Rows are points. Before rounding, the points of a table are all equally far from one centre. They may lie mostly on one side of it. Write the centre, to within rounding.

Points (8 x 3)
| -16.1 |  -4.5 |  12.5 |
|  -2.7 | -25.1 |  23.3 |
|  -3.0 | -25.2 |  23.1 |
|  -2.3 | -18.2 |  29.4 |
| -10.4 | -20.3 |  24.5 |
|  -9.1 | -19.9 |  25.9 |
|  -9.2 |   2.0 |  20.5 |
|  -2.4 | -15.0 |  30.5 |
Centre: |  -0.8 | -11.2 |  14.2 |

Points (16 x 9)
|  17.4 |  13.9 |  14.6 |  -5.2 | -19.0 | -40.8 |  -1.6 |  -8.6 |   4.4 |
|  16.5 |   0.6 |  -0.6 | -14.3 | -18.2 |  -6.8 | -11.8 | -42.0 |   7.4 |
|  18.4 |  13.0 |   3.4 | -13.9 | -29.7 | -33.9 |   3.0 |  -8.0 |  12.2 |
|  13.7 | -17.3 |  -1.6 | -22.8 | -18.4 | -13.1 |   1.4 | -28.3 |   0.2 |
|  20.5 | -10.1 |  17.0 |  -3.4 | -15.8 | -22.6 |  21.9 |  -8.2 |   4.6 |
|  19.6 |  10.6 |   1.7 | -13.9 |  -8.9 | -27.1 |  -0.9 | -42.6 |  13.9 |
|  19.1 |   3.6 | -11.7 | -23.9 | -10.9 | -24.9 |  16.0 | -17.3 |  20.1 |
|  23.2 |  -5.3 |  20.8 |  -9.1 | -23.1 | -23.0 | -11.7 | -20.5 |   4.2 |
|  30.9 | -22.3 |   5.8 |  -5.8 | -23.2 | -19.9 |   5.2 | -18.2 |   6.3 |
|  28.1 |  -2.6 |   9.5 | -23.0 | -14.9 | -28.6 |   1.0 | -12.0 |  10.6 |
|  16.3 | -18.0 |  -4.3 | -13.9 | -16.8 | -20.6 |  22.0 | -19.8 |  14.5 |
|  28.5 |  -3.8 |  17.3 | -15.5 |  -3.5 | -30.9 |  -1.4 | -16.3 |  10.6 |
|  28.7 |  -5.3 |  -4.3 | -16.7 | -18.4 | -36.4 | -12.3 | -21.2 |   8.1 |
|  17.1 | -19.2 |  -1.1 | -10.6 | -10.5 | -25.8 |  12.0 | -35.5 |  -0.8 |
|  29.5 |  -6.5 |  -7.7 | -21.1 | -12.6 | -27.5 | -12.0 | -24.9 |  -0.3 |
|  17.3 |   3.2 |   2.9 |  -8.8 | -21.2 | -30.9 | -18.7 | -27.2 |  24.4 |
Centre: |  12.3 |   1.4 |  -4.6 |   3.2 |  -8.7 | -16.7 |  -0.7 | -15.4 |   6.9 |
